Rows are points. Examples show where two turns around zero, p and q, send a point. Where does a point land after both, in the order given? Backwards means that the second turn is done in reverse. Each puzzle has new turns, and all numbers are rounded.
(in the rows, 128 means zero)

Turn p:
[173 159 124] -> [155 172 146]
[161 136 112] -> [157 152 126]
[ 92 141 126] -> [ 91 128 117]
[114 109 148] -> [120 100 138]
[100  96 129] -> [117  90 113]
Turn q:
[136 121 118] -> [134 128 115]
[164 147 169] -> [172 131 165]
[110 102 151] -> [117  92 138]
[ 78 162 120] -> [ 77 154 148]
[140 120 111] -> [136 131 107]
[140 116 100] -> [133 132  96]
Where do these land?
p, then q: [110 145 147] -> [105 119 148]
q, then p: [148 119  64] -> [134 172  77]
p, then q backwards: [138 134 150] -> [125 141 149]
p, then q backwards: [117 115 151] -> [113 116 149]

Turn p:
[100 122 104 130  90 102] -> [ 94 124 130 150  93 103]
[173 129  96 137 102 155] -> [173 134  88 149 108 118]
[104 116 158 116 135 126] -> [112 112 154 107 128 143]
[120 132 102 192 147 155] -> [125 147 104 181 143 172]
[123 124 127  84 122 122] -> [119 114 123  94 118 106]
[166 145 189 114 125 111] -> [172 141 179  97 138 114]
[125  86 122  99 121 139] -> [128  81 114 113 114 125]
[134 143 115 127 155 102] -> [117 141 125 131 162 108]
[108 155 140 151 155 139] -> [114 158 135 128 149 161]
Turn q:
[159 161 177 132 129 128] -> [149 151 182 129 136 107]
[ 78 120 148 116 131 124] -> [ 83 123 143 136 126 155]
[178 138 154 164 137 158] -> [185 132 154 159 141 107]
[156 107  87 117 147 133] -> [153 115  86 111 152 127]
[113 120 154 123  87 108] -> [106 110 157 116  93 124]
[137 121  76 120 126 149] -> [152 129  79 117 124 144]
[102 138 136 146 136 103] -> [ 93 137 131 145 126 112]
[150 137  93 120 119 149] -> [162 140 100 114 120 135]
[ 79 111 129 112 140 101] -> [ 70 117 122 124 135 142]
Where do these land?
p, then q: [183 110 124 106 128 128] -> [147 105 115  97 153  93]
q, then p: [114  93 127 117 131 103] -> [100  92 124 124 127 135]
q, then p: [100 147 132 112 103 140] -> [130 145 127 113  91 144]
p, then q backwards: [121 174 169 182 112 103] -> [115 190 182 136 134 153]
p, then q: [116 160 117 162 117 133] -> [134 165 129 153 104 123]
p, then q: [150  80 112 120 133 179] -> [171  86  85 119 131 139]
q, then p backwards: [117 122 136 103 149 139] -> [115 129 142 136 158 137]
q, then p backwards: [122 139 106 121 151 100] -> [120 150 102 111 149 120]

Turn p:
[ 83 109 128 168 147 163 140 156] -> [ 86  68 108 140 131 145 121 143]
[122  99 155 101 102  91 123 134] -> [124 144 158  90  96 113 109 139]
[158 120 122 104 121 136 124  92] -> [167 138 136 109 131 132 144 102]
[129 108 159 124  91 100 173 158] -> [100 131 173 117  84 114 151 158]
[135 127 111 123 153 150 139 116] -> [136 118 108 122 150 138 151 120]
[154 156 103  97 102 160 100 107] -> [179 157 115 141 121 166 130 102]
[ 86 132  90 109 150 161 142 123] -> [110 117  68 114 128 155 143 115]
[153 145 159 122 148 110 106 139] -> [132 155 154 130 162 125 109 145]
[113 142 152 167  98  97 146  95] -> [ 99 128 159 153 108  90 126  89]
[146 112 134 147 156  90 104 157] -> [135 125 137 127 153  91 102 170]
[129 158  94 146 139 148 112 132] -> [140 127  92 166 143 138 125 125]
Turn q:
[143 118 122 107 124 115 118 109] -> [155 122 120 114 125 119 116 116]
[108 109  91 117 152 132 131 120] -> [118  99  90 121 149 130 120 132]
[172 103 162 143 133 165 117 131] -> [168 119 166 168 145 142 144 122]
[ 69 133 143 120 138 121 110 137] -> [ 81 118 145 106 136 137  94 132]
[172 141 147 112 133 112 167 186] -> [153 169 148 113 144 112 171 180]
[173 148 135 132 141 129 126 120] -> [160 162 126 146 139 125 133 119]
[160 131  55 146  64 121 114 126] -> [157 120  74 153  49 119 131 145]
[120 137 164 138 116 108 156 124] -> [109 145 157 113 122 110 152 112]
[ 79 126 140 145 153 121 118 116] -> [ 80 116 136 129 147 123 105 111]
[ 84 134 121 121 126 157 122 111] -> [ 97 109 119 119 126 165 115 112]
Where do these land?
p, then q: [115 164 107 125 110  86 157 111] -> [ 94 159 104 113  91 107 135 110]
q, then p: [143  97 146 153 118 102 109  90] -> [144 127 162 118 127  80 114 100]
q, then p backwards: [124 172 122 170 124 163 136 174] -> [125 184 136 123 114 137 156 182]
q, then p: [134 104 113 130 163 168 159 118] -> [124  88 104 115 157 120 167 131]
q, then p: [100  82 112 149 101 142 135 114] -> [129  82 135  98  91 111 131 121]
p, then q: [143 112 176 105 141  95 136 142] -> [121 155 167  89 149 136 113 144]
q, then p: [120 123  83 136 143 122 128 144] -> [132 115  92 135 116 113 122 156]
q, then p: [104  96 148 105  92 103 115 137] -> [135 140 163  85 100 136 105 140]
q, then p backwards: [143 147 155 108 117 146  93 118] -> [142 135 150 108 100 143  92 119]
q, then p backwards: [120 169 104 120 169 141 115 103] -> [ 99 169 118 109 156 140  96 119]
q, then p backwards: [161 143 143 109 129 140 126 159] -> [169 136 134 102 125 130 119 149]

Turn p:
[109 135 146 107 143 133  89 154 134  60 107] -> [113 156 137 122 154 146 145 153 119  63  90]
[126 163 147 110 109  98 140 133 133 119 149] -> [ 99 156 142 125 100 123 147 143 108 134 143]
[165 118  91 162 143  99 144 148  96 152 126] -> [153  99 103 149 126  66 124 148 134 150 134]
[133 185 153 113 112 188 138 121 134 147 130] -> [145 172 149 101 130 166 124 123 106 181 111]
[122 105 141 120 102 107 133 137 147  82 155] -> [117 128 125 139 104 151 153 143 115  83 158]
[119 165 123 172 137 128 133 114 141 159 120] -> [140 154 132 146 117 108 131  95 152 164 111]
[105 108 146 111 146 108 137  91 126 123 147] -> [ 98 113 156 133 136 128 123  99 119 111 157]
[127  98 120 155 141 160 117 148  93 162 140] -> [152  93 122 165 150 137  95 141 135 154 115]
[149 109 119 120 125 166  37 121 126 155 121] -> [140 129 106 114 129 152  38 133 142 111  88]
[144 100 152 112 102 112 154 110 117  48 113] -> [135 102 136 104 113 135 176 127  77  66 137]
[140 117  62 122 154 141 122 147 142 125 128] -> [144 137  76 124 171 114 118 140 151 122 144]
[132 127 156 140 148 127 148 121 147 168 114] -> [140 121 168 120 122 120 127 114 162 153 133]
[ 98 119 108 138 148 105 146 115 131 128 115] -> [109 115 122 139 145 107 150 100 147 125 134]
[123 143 131 110  82 122 153 131 126 163 128] -> [107 120 121 109  96 142 140 134 125 175 135]
Turn q:
[115 151 113 133  95 137 172 126 116 140 124] -> [123 114 114 128  99 150 167 135 103 138 147]
[181 104 115 101 125 103  99 136 143 119 116] -> [176 131 119  96 139  90 111 129 138 109 105]
[102 130 139 104 107 118 119 124 173 169 159] -> [ 99 100 116 104 102 115 124 131 172 167 120]
[110 149 108 155 163 115 103 102 100  99 101] -> [102 184 118 158 139 120 119 131 108  90 135]
[111 145 118 145 130  93 101 143 134 110 137] -> [118 135 126 156 116  94 124 141 151 105 139]
[107 107 118  77 178 116  99  94  79 105 115] -> [ 85 159 135  90 180 101  94 128  92  98 141]
[111  95  99 103 136 120 129 112 159 116 115] -> [109 116  93 100 156 125 133 131 143 103 108]
[143 129 167 156 135 146 121 106 111 189  90] -> [130 163 138 144 122 142 121 125  94 190  82]
[106 139 140 162 114 132 117 146  82 118 114] -> [119 128 150 175 115 128 120 149  90 120 136]
[166 149 139 118 139 169 162 122 149 118 136] -> [159 141 143 103 125 179 142 105 145 133 139]
[174 107 135 125 110 159 112 131 130 127 159] -> [172 105 131 116 121 142  88 104 132 136 129]
[120 108 119 106 153 122 157 113 147 161 161] -> [109 114 107 102 157 125 142 102 149 165 142]
[111 157 128 163 115 158 156 179 104 119 113] -> [142 118 150 175 117 166 154 168 110 127 154]
[135 123 154 144  93 105 146 158 165 102 154] -> [147  82 151 146 102 118 152 112 166 112 120]
Where do these land?
p, then q: [106 147  79 129 146 113 105 105 102 112 112] -> [ 93 168  95 137 146 104 143 133 115 101 134]
p, then q: [123 150 157 146 101 127 170 127 162 153 116] -> [132 107 129 103  91 150 157 113 129 170 113]
p, then q: [123 139 131 115 218 141 116 126 115 141 128] -> [108 185 167 141 159  98 117 118 166 138 115]
p, then q: [142 106 151 190 106 128 127 103 160 141 149] -> [160 114 112 135  74 142 110  84 127 123  99]
q, then p: [127 145 151 114 149 112 110 161 133  76 119] -> [133 158 171 132 114 134 155 149 125  87 128]
q, then p: [127 118 147 119 141 108 109 123 104 142 157] -> [ 95 125 147 141 111 113 101 117 135 122 129]
q, then p backwards: [108 100 139 112 137 129 116  96 129 135 132] -> [108 135 119 102 133 125 107 106 111 142 112]
p, then q: [116  76 133 122 109 117 125 136 109 141 123] -> [125  85 115 139 156 136 108 130 126 118 106]
p, then q: [129 116 132 110 112 150 129  99  76 121 131] -> [119 128 129 126 157 123  95 128  75 133 129]
p, then q: [179 132 150 142 106 119 136 115 146 128 116] -> [159 107 140  95  92 110 130 119 115 123 122]
q, then p: [112 144  46 122 103 123 102 101 145 112 138] -> [109 154  42 138 139 134 139 138 115 105 148]
p, then q backwards: [146 146 145 117 126 154 115 210 131 126 116] -> [126 145 123 114 136 151 111 176 153 148  65]
q, then p: [127 145 101 127 109 144 203 162 152 136 127] -> [173 104 120 122 147 153 152 142 128 163 186]

Turn p:
[136 122 106 108 114 157 107 122 119 137 123 161] -> [102 111 106 111 147 108  99 119 130 115 114 124]
[146 117 128  89 175 154 113 108  90 163  97 142] -> [119  83 138 130 142 102  94 120  77 148  87 111]
[117 172 136 145  78  95 124 128 135 108 139  80] -> [140 168 125  88 102 157 171 107 150 143 160 122]
[141 162 160 119 107  98 129 172 134 123 156 126] -> [160 179 137  94 134 158 134 133 118 107 130 141]
[157 108 130 132 143 146 125  99 142 150  86 163] -> [144  79 100 151 132 113  85 116 118 134 125 135]
[ 94 159 118 140 152 150 165 133 166 123 162 101] -> [151 132 159 151 140 121 187 119 166 104 118 113]
[168 101  91 130 122 104 126  97 126  83 115 132] -> [ 83 130 112 158 115 140 110  89 124 143 149 166]
[ 96 160 116 182 117 105 170 121 124 125 183 105] -> [137 163 124 140 127 158 199 143 181 149 110 131]
[136 105 160 131 151 181 111 140 115 131 121 137] -> [134 117 148 143 152 117  79 146 124 127 127  89]
[111 129 132 142 136 110  95 171 143 144 141 113] -> [150 163 148 110 114  94 130 156 134 127 134 137]
[ 92 128 157 126 133 117 113 123 145 110 148 142] -> [132 115 163 110 123 143 127 152 155 116 136 143]
[117 117 117 113 151 152 147 140  98 139  74 150] -> [115  97 113 149 104 115 109 138  93 109  97  96]
[152  83 113 107  84  95 140 110 126 128 119 112] -> [ 96 125  91 128 133 137 141 125  93 142 175 155]
Turn q:
[127 131 112 133  82 135 139 109 162 153 139 140] -> [101 141 141 132 139 121 130  98 163 136 167 126]
[157 102 127 129 149 110 122 111 106  79 141 166] -> [170  91 139 109 107 127 146 139  96 144 149 158]
[110 115 133 127 128 127  95 171  89 167 158 100] -> [ 93 144 128 138 103 143 127 187 124  87 122 105]
[163  99 166 111 127 125 144  92 130 114 126 141] -> [163  90 153 133 123  91 130 119 121 148 142 109]
[124 138 123 122  83 128 130 175 116 127 101 154] -> [152 177 137 160 129 151 106 132 134 118 150 143]
[126 152 119 112 155 167 164 134 150  97 162  99] -> [132 114 105  91 141 147 121 142 169 174  96 115]
[100 148 114 104 134 136 102  94 134 125 126 160] -> [120 132 160 103 106 129 130  94 137 121 108 160]
[114 131 125 124 127 127 116 146  85 113 130  77] -> [131 135  95 115 101 151 105 149 113 105 114  98]
[145 125 126 127 156 153 103 128 142  63 107 132] -> [163  78 116 123 131 150 101 120 124 137 106 166]
[116  92 127 136 121 136 139 128  91 144  98 125] -> [146 139 105 160  97 110 144 127 129 103 130 118]
[105 112 123 111 141  94 117 148 133 152 157 101] -> [100 141 124  98 136 106 126 169 126  97 127 119]
[156 153 107 137 147 120 163  87 146 198 119 110] -> [ 67 144 113 142 138  80 150  98 117 174 118 109]
[122 166 162 189 113 106 130 142 181 131 102 158] -> [126 138 149 158 213 157 146  90 112 120 136 136]
Where do these land?
p, then q: [135 101 135 133 119 120 129 100 153 161 170 157] -> [126 122 135 136 142 106 156 163 130 142 117 182]
p, then q: [ 83 146 161  83 164 150 131 186 120  91 126  89] -> [185 114 135 122 142 161  93 137 113 121 107  45]
p, then q: [130 123 128 180 166 113 165  92 113 181 110 178] -> [114 134  86 210 133 106 136 128 122 120 161 178]
q, then p: [135  93 159 152 111 102  81  97 107 132 144 149] -> [ 94 145 144 143 151 186 125 164 131 140 155 120]
q, then p: [125  94 131 116 127 148 135 157  82 119  77 106] -> [118 180  86 135 102 120 106  91 145 140 144 132]
q, then p: [107 130 109 118  90 133 103 129 123 141 135 101] -> [110 130 150  97 123 125 137 114 164 115 149 121]
q, then p: [118 152 120 115 117 140 101 146 133 142 117 138] -> [141 115 135 109 113 132 106 127 157 119 124 113]
q, then p: [111 114 117  63 136 118 149 129 109 102 120 124] -> [136 148 109  86 124 129 112  91  93 116 140 157]
q, then p backwards: [128 163 142 151  99 138 142  91 136 110 145 114] -> [141 158 145 119 106 155 129  91 115 109 122 101]
p, then q backwards: [162 111 127  85 113 139 132  93 132 149 116 111] -> [161 134 128 165 131  94 127  97 154 110 120 117]
p, then q backwards: [144 174 140 148 137  94 148 150 142 143 147 145] -> [ 90 139 124 121 145 137 145 152 109  95 100 159]
p, then q: [136 150 105 157 138 117 128 171 125 126 130  84] -> [113 161 130 124 149 147 120  97 101 159 135  95]
p, then q backwards: [136 135 110 132 159 162 137 156 120  87 137 143] -> [104 144 154 118 109 146 105 139 133 168  98 119]
p, then q: [136 133  99 177 155 120  87 116 164 126 123 146] -> [103 123 164 135 167 112 127  99 110 119 169 158]
q, then p: [134 101 137 108  89 127 151 106 161 112 123 134] -> [143 129 150 126 156 127 131 116 130 151 148 179]
